Each row of a before or after table is a point. One or more steps were done to the points. Then noise was added and the rows were shuffled. The steps act on columns, c1 being the first. Name the steps. A step turns or swaps two columns, mirrors them in a line or flattens them onto one, adds a multiple of one to another, or multiplies or shifts one. Angles are multiples of 10 degrees, from the lower column toward the higher: turns from -170 to 170, lines from 10 to 170 but not 90. Use the fewest steps. Two steps may share a column if one is a turn and the other turns, adds or multiplies; they go together, in the order done. Otherwise the lowest column goes first.

Before, 14 rows:
[[-0.41 -0.12]
 [-0.16 -0.19]
 [ 0.29  0.23]
 [ 0.40 -1.11]
 [-0.52 -0.19]
 [-0.27 -0.60]
 [-0.40  0.27]
 [-0.87  0.05]
 [-0.30  0.13]
 [-1.00  0.18]
 [-0.47  0.09]
 [-0.47 -0.02]
 [-0.43  0.47]
 [ 0.35 -0.56]]
After:
[[ 0.55  0.37]
 [ 0.14  0.18]
 [-0.17 -0.31]
 [ 0.09  0.57]
 [-0.37  0.94]
 [ 1.16 -0.19]
 [ 0.64 -0.26]
 [ 0.07  0.42]
 [-0.20  0.84]
 [-0.52  0.35]
 [-0.33  0.33]
 [-0.18  0.43]
 [-0.08  0.43]
 [-0.16  0.31]]
Steps: mirror c1 and c2 in the line at 140 degrees

Before:
[[-0.12  0.12 -0.48  0.27]
 [ 0.24 -0.30  0.30 -0.95]
 [-0.82  0.22 -0.06  0.15]
 [ 0.00  0.34  0.22  0.24]
 [ 0.26  0.46  0.27 -0.40]
 [ 0.27 -0.89 -0.06  0.56]
 [-0.04  0.16 -0.13 -0.39]
 [-0.34 -0.30 -0.65 -0.13]
 [-0.72 -0.19 -0.37  0.57]
 [-0.40 -0.44 -0.48  0.62]]
After (10 x 4):
[[-0.57 -0.07 -0.64 -0.52]
 [-0.61 -0.66 -0.64  0.19]
 [ 0.87 -0.46  0.04  0.42]
 [ 0.18  0.23 -0.72 -0.27]
 [-0.22  0.08  0.36 -0.04]
 [-0.22  0.44 -0.32 -0.21]
 [ 0.39  0.23  0.49  0.33]
 [ 0.03  0.23  0.11 -0.79]
 [-0.43  0.12 -0.43 -0.78]
 [ 0.45  0.17 -0.01  0.00]]
Steps: turn c1 and c4 by 100 degrees; turn c2 and c3 by 40 degrees

Before:
[[ 0.46  0.19 -0.13  0.66  0.43  0.11]
 [ 0.41  0.27 -0.41  0.29  0.31  0.47]
 [ 0.53  0.09  0.03 -0.06  0.61 -0.48]
 [ 0.23 -0.37 -0.40  0.76 -0.04  0.62]
 [-0.01 -0.17  0.59 -0.57  0.32 -0.25]
 [-0.57  0.08  0.43 -0.60 -0.35 -0.26]
 [ 0.00  0.27 -0.42 -0.22  0.82  0.21]
 [ 0.39 -0.03  0.62  0.29  0.70  0.28]
 [ 0.22 -0.14  0.28  0.44 -0.38  0.64]
 [ 0.47 -0.53 -0.69 -0.47  0.84  0.05]
 [ 0.31 -0.40 -0.70 -0.08  0.84 -0.35]
 [-0.40 -0.30 -0.24 -0.43 -0.42  0.67]
 [-0.28  0.16 -0.75  0.07  0.71  0.08]]
After (13 x 6):
[[ 0.20  0.48 -0.46 -0.05  0.74  0.03]
 [ 0.46  0.29 -0.33  0.32  0.26  0.45]
 [ 0.14  0.22  0.11  0.62  0.41  0.40]
 [-0.48  0.16  0.03 -0.02  0.59  0.59]
 [ 0.73 -0.38 -0.40 -0.35 -0.31 -0.46]
 [-0.20 -0.03  0.22 -0.79 -0.35 -0.58]
 [-0.33 -0.31 -0.75  0.19  0.88  0.34]
 [ 0.06  0.28 -0.68  0.25  0.68 -0.29]
 [ 0.58 -0.38 -0.16  0.88 -0.02  0.23]
 [ 0.07 -0.37 -0.81 -0.17  0.93  0.41]
 [ 0.27  0.11  0.70  0.06  0.68  0.44]
 [-0.28 -0.13  0.39 -0.78  0.36 -0.02]
 [ 0.68 -0.24  0.45  0.34 -0.42  0.23]]
Steps: swap c1 and c6; turn c2 and c5 by -10 degrees; turn c3 and c4 by -20 degrees

Before (9 x 8):
[[ 0.00 -0.35 -0.18  0.08  0.11 -0.42  0.11 -0.30]
 [-0.05  0.05  0.43  0.36 -0.16 -0.45  0.00 -0.34]
 [-0.07  0.50 -0.33 -0.12 -0.49 -0.16  0.13  0.12]
 [-0.03 -0.18  0.41 -0.17  0.25 -0.38  0.24  0.03]
 [-0.84  0.50 -0.31 -0.29  0.29 -0.14 -0.78  0.15]
 [-0.22 -0.14  0.37  0.49 -0.30  0.85  0.10 -0.30]
 [ 0.06  0.89 -0.64 -0.12  0.21  0.24 -0.41 -0.21]
 [-0.63  0.12  0.29  0.89 -0.21  0.38  0.18  1.34]
 [ 0.03 -0.50  0.47  0.13  0.08  0.72 -0.98 -0.34]]
After:
[[ 0.08  0.30 -0.51  0.05 -0.04  0.13  0.04  0.33]
 [-0.08 -0.04  0.45  1.10 -0.02 -0.28 -0.22 -1.42]
 [ 0.01 -1.00  0.08 -0.16 -0.22  0.66  0.12  0.24]
 [ 0.16 -0.06 -0.34  0.31  0.20 -0.52  0.01  0.28]
 [ 0.07  0.13  0.82  0.10 -0.03 -0.32  1.14  0.30]
 [-0.11  0.26 -0.32 -0.11 -0.23 -0.46 -0.15  0.03]
 [-0.87 -0.76 -0.16  0.17 -0.32  0.32  0.54 -0.10]
 [-0.13 -0.42 -0.20 -0.03  0.47  0.27 -0.36 -0.15]
 [ 0.02  0.16  0.92  0.57  0.34 -0.22 -0.04  0.23]]
Steps: turn c1 and c4 by -30 degrees; turn c2 and c7 by -160 degrees; turn c3 and c6 by -80 degrees; turn c5 and c8 by 170 degrees

Before (8 x 9):
[[ 0.29  0.25 -0.62 -0.13  0.76 -0.45 -0.14  0.27  0.90]
 [-0.22  0.78 -0.53  0.26 -0.03 -0.08  0.57  0.01 -0.05]
 [-0.01  1.12 -0.21 -0.19 -0.34  0.02  0.14  0.59  0.15]
 [-0.56  0.65  0.18  0.25 -0.08  0.40 -0.08 -0.04  0.61]
 [-1.03 -0.28  0.49  0.09 -0.47 -0.32 -0.43 -0.23  0.43]
 [ 0.16 -0.28 -0.37 -0.04 -0.11 -0.05 -0.40  0.70  0.02]
 [-0.10  0.34  1.01 -0.12 -0.36  0.10 -0.69  0.34 -0.38]
 [ 0.30  0.26 -0.63 -0.07 -0.37 -0.23  0.33 -0.70  0.40]]
After, 8 rows:
[[-1.07 -0.68  0.44  0.06 -0.54 -0.29  0.04 -0.23  0.43]
 [-0.03  0.70 -0.21 -0.24 -0.32  0.04 -0.09  0.58  0.14]
 [ 0.31 -0.20 -0.59 -0.11  0.78 -0.41 -0.77  0.32  0.91]
 [-0.10 -0.03  1.07 -0.06 -0.43  0.14  0.28  0.37 -0.31]
 [-0.22  0.39 -0.51  0.23 -0.04 -0.10  0.00  0.01 -0.05]
 [ 0.25 -0.15 -0.66 -0.12 -0.36 -0.28 -0.33 -0.73  0.44]
 [ 0.16 -0.70 -0.37 -0.07 -0.16 -0.03 -0.81  0.65 -0.04]
 [-0.54  0.22  0.14  0.33 -0.02  0.40  0.10 -0.08  0.59]]
Steps: shift c2 by -0.40; add 1 times c3 to c7

Before, 9 rows:
[[ 0.23  0.24 -1.41 -0.11 -0.33  0.80 -0.31  0.72 -0.10 -0.47  0.61]
 [ 0.34  0.17 -0.06  0.17 -0.57 -0.57 -0.38  0.39  0.60 -0.08  0.78]
 [-0.02  0.07 -0.30 -0.17  0.17 -0.01  0.19 -0.96 -0.30 -0.09 -0.16]
 [ 0.32 -0.03 -0.03 -0.77  0.32 -0.52 -0.04 -0.31  0.00 -0.32 -0.16]
 [ 0.32 -0.66 -0.15 -0.24 -0.34 -0.31  0.44 -0.72 -1.04  0.18 -0.40]
 [ 0.61  0.42  0.21 -0.16  0.29 -0.16 -0.33  0.23  0.38  0.67  0.70]
 [ 0.07  0.52 -0.18 -0.46  0.07 -0.35  0.41 -0.46 -0.75 -0.07 -0.31]
 [ 0.15  0.07  0.07 -0.13  0.45 -0.19 -0.02 -0.34 -0.69 -0.32  0.22]
 [-0.31  0.19 -0.88 -0.01 -0.01  0.38 -0.55  0.61 -0.15 -0.07  0.08]]
After:
[[-0.40  0.77 -1.38  0.11 -0.08  0.26  0.33  0.60  0.46 -0.34 -0.56]
 [-0.33 -0.15  0.18 -0.27  0.63  0.40  0.44 -0.23 -0.60  0.69 -0.66]
 [ 0.25  0.34 -0.84  0.08 -0.22  0.20  0.58  0.16  0.34 -0.15  0.01]
 [ 0.19 -0.17  0.06  0.08  0.42  0.04  0.07 -0.09  0.68 -0.20 -0.20]
 [-0.05 -0.33 -0.18 -0.03  0.10  0.58 -0.45  0.21  0.91  0.10  0.19]
 [-0.44 -0.32 -0.21 -0.04 -0.03 -0.65 -0.50  0.19  1.39  0.25  0.31]
 [-0.04 -0.59 -0.07 -0.02  0.47 -0.10 -0.02  0.25  0.14 -0.04  0.17]
 [ 0.20 -0.02 -0.30  0.02  0.10  0.10 -0.22  0.94  0.90  0.01  0.10]
 [-0.63 -0.52 -0.06  0.06 -0.19  0.15  0.51 -0.04 -0.73 -0.15 -0.73]]
Steps: mirror c1 and c5 in the line at 70 degrees; swap c2 and c6; add 1 times c3 to c8; turn c8 and c9 by -150 degrees; flatten c4 and c10 onto the line at 110 degrees; turn c7 and c11 by -170 degrees

Before:
[[-0.55 -0.49  0.10 -0.11 -0.39  0.05  0.91  0.05  0.22  0.32 -0.47  0.60]
 [ 0.41  0.52 -0.03  0.56 -0.44 -0.53  0.39  0.29  0.77  0.67  0.18 -0.38]
 [ 0.81 -0.08 -0.84  0.19 -0.43  0.18  0.61  0.52 -0.21  0.28 -0.07 -0.36]
 [-0.41  0.08 -0.38  0.63  0.10 -0.24  0.62 -0.11  0.48  0.29 -0.41 -0.44]
 [-0.44 -0.06  0.26 -0.32  0.06  0.26 -0.29 -0.17  0.87 -0.38  0.56  0.57]
 [ 0.37  0.13 -0.13  0.83 -0.81  0.61  0.42  0.56  0.05  0.18  0.04 -0.21]
 [-0.36 -0.14  0.19 -0.21 -0.18 -0.50 -0.17 -0.05  0.48 -1.10 -0.14  0.61]
 [-0.03 -0.48  0.63 -0.09 -0.10 -0.32 -0.18 -0.49  0.44 -0.58  0.32 -0.02]
 [-0.46  0.31  0.45 -0.57 -0.07 -0.21  0.39 -0.58  0.24 -0.86 -0.01  0.21]
 [-0.01  0.05 -0.47  0.26 -1.02  0.13 -0.03  0.50 -0.06  0.52  0.24 -0.47]
 [-0.16  0.19  0.15  0.52  0.02 -0.44  0.31  0.58  0.27  0.16  0.75 -0.31]
 [ 0.19  0.35  0.49  0.17  0.05 -0.15 -0.33  0.80  0.60  0.25  0.20 -0.73]]
After (12 x 12):
[[ 0.45  0.19  0.21  0.69  0.17 -0.22  0.57 -0.22  0.54 -0.19 -0.32  0.22]
 [ 0.10  0.15 -0.19  0.59  0.38 -0.11  0.29  0.30  0.28 -0.24  0.72  0.59]
 [ 0.31 -0.83 -0.54 -0.42  0.20  0.00  0.39 -0.34  0.23  0.17 -0.07 -0.68]
 [ 0.27 -0.78 -0.29 -0.69  0.50  0.04 -0.21 -0.06  0.49  0.64 -0.14  0.01]
 [ 0.17  0.42  0.41  0.54  0.13  1.03 -0.02  0.43 -0.07 -0.33  0.27  0.26]
 [-0.29  0.03  0.26  0.61 -0.40  0.86  0.49  0.16  0.02 -0.23  0.04  0.83]
 [-0.51  0.39  1.12  0.36 -0.02  0.44  0.66  0.43 -0.21 -0.08 -0.11  0.21]
 [ 0.43  0.38 -0.33 -0.59  0.03  0.40  0.85 -0.12  0.25  0.22 -0.49  0.24]
 [ 0.34 -0.24 -0.31 -0.79 -0.34 -0.08 -0.30 -0.18  0.81  0.23  0.56 -0.05]
 [-0.41  0.25  0.12  0.69  0.60  0.33  0.43  0.12  0.83 -0.83  0.20  0.36]
 [-0.35  0.03 -0.39  0.67  0.11 -0.07 -0.35  0.80  0.51 -0.49  0.19  0.20]
 [-0.24 -0.27 -0.62 -0.01  0.33  0.04 -0.17 -0.45  0.49  0.65  0.30 -0.37]]
Steps: turn c1 and c3 by 160 degrees; turn c2 and c10 by -120 degrees; turn c4 and c12 by 60 degrees; turn c8 and c12 by 30 degrees; mirror c5 and c6 in the line at 130 degrees

Before, 9 rows:
[[ 0.47  0.02  1.43  0.26  0.35  0.38 -0.12 -0.15 -0.24 -0.32  0.08  0.20
  -0.03 -0.32]
 [ 0.91 -0.23 -0.25 -0.07 -0.25 -0.42 -0.01 -0.50 -0.42 -0.08  0.01  0.27
  -0.10 -0.51]
 [-0.39  0.06 -0.26 -0.75  0.14 -0.34  0.29  0.63 -0.36 -0.25  0.45 -0.13
   0.17 -0.16]
 [-0.47  0.04 -0.37  0.22 -0.44 -0.21 -0.25 -0.71 -0.17 -0.65  0.49 -0.51
   0.24 -0.17]
 [-0.04 -0.64 -0.39  0.29 -0.38 -0.28 -0.07 -0.53 -0.18  0.04  0.34  0.14
   0.29 -0.22]
 [-0.41 -0.13 -0.29  0.05 -0.32  0.28  0.22  1.05 -0.39  0.19  0.51 -1.32
  -1.13 -0.25]
 [-0.42  0.03  0.30  0.24 -0.32 -0.38  0.56 -0.32 -0.35  0.20 -0.37 -0.01
   0.07 -0.09]
 [ 0.36  0.00  0.02  0.35 -0.34 -0.04 -0.26 -0.82 -0.03  1.21  0.33  0.15
  -0.34 -0.75]
 [-0.51 -0.06 -0.43  0.23  0.18  0.04  0.56 -0.41 -0.40 -0.32 -0.84  0.10
   0.26  0.00]]
After (9 x 14):
[[ 0.22 -0.11 -0.41  0.28  0.32 -0.49 -0.51  0.23 -0.25  0.10 -0.34  0.09
   0.22  0.43]
 [ 0.25  0.29 -0.36  0.28 -0.15  0.17 -0.05  0.59  0.05  0.44  0.13  0.12
   0.67  0.08]
 [ 0.55 -0.06  0.28  0.25 -0.04 -0.16 -0.54  0.18  0.10  0.61 -0.18 -0.04
   0.05  0.35]
 [-0.14  0.25 -0.06  0.44 -0.23  0.34 -0.11  1.03  0.16  1.64  0.11  0.12
  -0.24 -0.28]
 [-0.07  0.77 -0.26  0.09 -0.01 -0.47 -0.31 -0.85  0.02  0.58  0.21 -1.25
  -0.84 -0.65]
 [ 0.48 -0.13 -0.30 -0.76  0.30 -0.15 -0.32 -0.55 -0.22  0.23  0.14 -0.10
   0.08 -0.30]
 [ 0.38 -0.19 -0.41  0.24 -0.22 -0.30  0.18  0.74  0.13 -0.24  0.13 -0.47
   0.13  0.10]
 [-0.05  0.24 -0.27 -0.07  0.00  0.97 -0.28  0.67 -0.18  0.35  0.03  0.33
   0.01 -0.13]
 [-0.55  0.01  1.42  0.23  0.38  0.23 -0.04  0.32 -0.30  0.09  0.05  0.19
   0.01 -0.25]]
Steps: turn c1 and c6 by 120 degrees; mirror c2 and c13 in the line at 110 degrees; flatten c5 and c9 onto the line at 140 degrees; turn c7 and c14 by -150 degrees; turn c8 and c14 by -150 degrees; shift c10 by 0.40; multiply c11 by 0.4
